Each row of a before or after table is a point. The points were changed in one or more steps. Then noise was added and the rows were shuffled. The steps act on how far a point lies along the listed directions, d1 being the first. Write out the steps. A step turns or swaps two directions, mirrors them in a line or flattens them onto one, adds a multiple of one to another, or multiplies one. Angles are multiples of 10 degrees, from the lower direction toward the higher: turns from -170 to 170, lines from 10 to 170 but not 90. Use the fewest steps. Two steps may share a direction if one is a turn and the other turns, adds or multiplies; they go together, in the order done. Otherwise the lowest direction goes first.
In the rows, zero is written as 128.

Directions:
(1): [132 148  58]
(2): [151 194 148]
(3): [ 59 151 131]
Before, 8 rows:
[[110 179 173]
 [ 94 121 146]
 [ 81 126 142]
 [107 154 132]
 [199  95 127]
 [218 131 126]
 [113 164 194]
 [ 91 151 175]]
After (8 x 3):
[[ 75 105 177]
 [ 89 116 124]
 [ 80 120 122]
 [ 84  85 222]
 [217 114 165]
 [ 87 113 225]
 [199 101 116]
 [107 142 151]]
Steps: turn d1 and d2 by 60 degrees; multiply d1 by 1.6

Directions:
(1): [103  76 150  77 117  80  60 156]
(2): [ 59 109 185 160 102 100 170  89]
(3): [139 170 114 158 165  57  87  73]
(4): [179 139 200 185 117 120 108 177]
(5): [ 91 148 105 169  71 174  60 117]
(6): [105 220 147  78  98 109 139 157]
Before, 11 rows:
[[144 129 171 156 138 115 109 109]
 [129 123 126 160 138 130 173  83]
 [116 117 120 148 152 127 202 110]
 [140 145  88  83 137 161 193  81]
 [113 198 102  68 101 202 218 158]
 [161 141 121  95 119 124  79 181]
 [171 226  94  79 145 161 178 178]
 [140 170 104  46 121 137 194 143]
 [106 123 146 121 145  79  99 130]
 [115 167 108 138 114 109  90  96]
 [115 109  87 144 124 122  82 121]]
After, 11 rows:
[[182  43 178 157 105 250 200 218]
 [131 144 137 175 146  75 120  73]
 [120 153 121 146 151  78  63 112]
 [ 93 114 115 136 147  75 132  94]
 [188  74 110 137 134 204 164 115]
 [134 149  86 145 117 170 137  99]
 [215 110 172 155 161 169 203 209]
 [123 187 132 121 130 115 106  98]
 [151 119 169 100 144  68 136 156]
 [130 132  75 145 122 192 137 145]
 [211  64 139 143 128 178 145 184]]
Steps: turn d1 and d3 by 20 degrees; multiply d3 by 1.6; swap d2 and d5; mirror d4 and d6 in the line at 40 degrees

Directions:
(1): [164 163 105 162 105  62 178 184 172 138 139 124  42 149]
(2): [196 159 131 162 126  43  83  71  99 148 118  86 164  95]
Before:
[[152 154 126 133 119 103 110 125 124 136 124 119 135 138]
 [106 103 139 114 133 162  98 117 120 126 117 129 164 127]
 [111  94 157 106 154 157  55  73  74 117 114 114 249 105]
 [145 143 119 138 111  83 166 165 159 139 134 126  83 136]
 [150 157 124 128 101 102 137 132 123 140 131 110  96 128]
 [159 141 120 137 114  80 126 141 128 160 128 118 108 140]
 [178 177 102 169 114  61 135 140 136 137 136 107  88 138]
 [187 149 113 151 127  60 140 126 137 141 115 110 122 114]
 [135 142 119 132 130 116 128 136 126 115 121 122 105 144]
 [114 108 138 104 144 160  99 102 102 107 126 135 165 104]
 [128 120 121 131 116 128 128 136 143 119 121 131 123 137]
 [162 153 117 151 126  64 102 135 123 137 124 103 109 130]]
After (12 x 14):
[[140 120 130 133 112 119 122 131 140 121 116 127 121 135]
 [161 139 122 131 122  81 107 112 109 167 121 109 138 131]
 [ 52  72 153  81 159 229 100 138 104  96 120 157 204 138]
 [176 170 116 161 125  69  93  94 107 134 125  93 148 120]
 [134 145 134 122 124 118 100 116 115 133 118 117 150 131]
 [139 141 119 136 131 110 119 126 118 109 119 122 114 138]
 [146 138 130 140 143  87  74 108 103 136 115 100 148 118]
 [ 98 101 137 109 131 179 122 148 135 119 122 149 131 142]
 [167 151 125 146 111  54 139 123 139 149 128 101 113 108]
 [153 154 130 124 110 100 116 109 103 135 125 107 126 115]
 [176 139 131 143 137  85 105  88 108 138 101 102 173  94]
 [ 97  98 132  96 140 180 128 129 124 103 127 154 130 120]]
Steps: turn d1 and d2 by 50 degrees
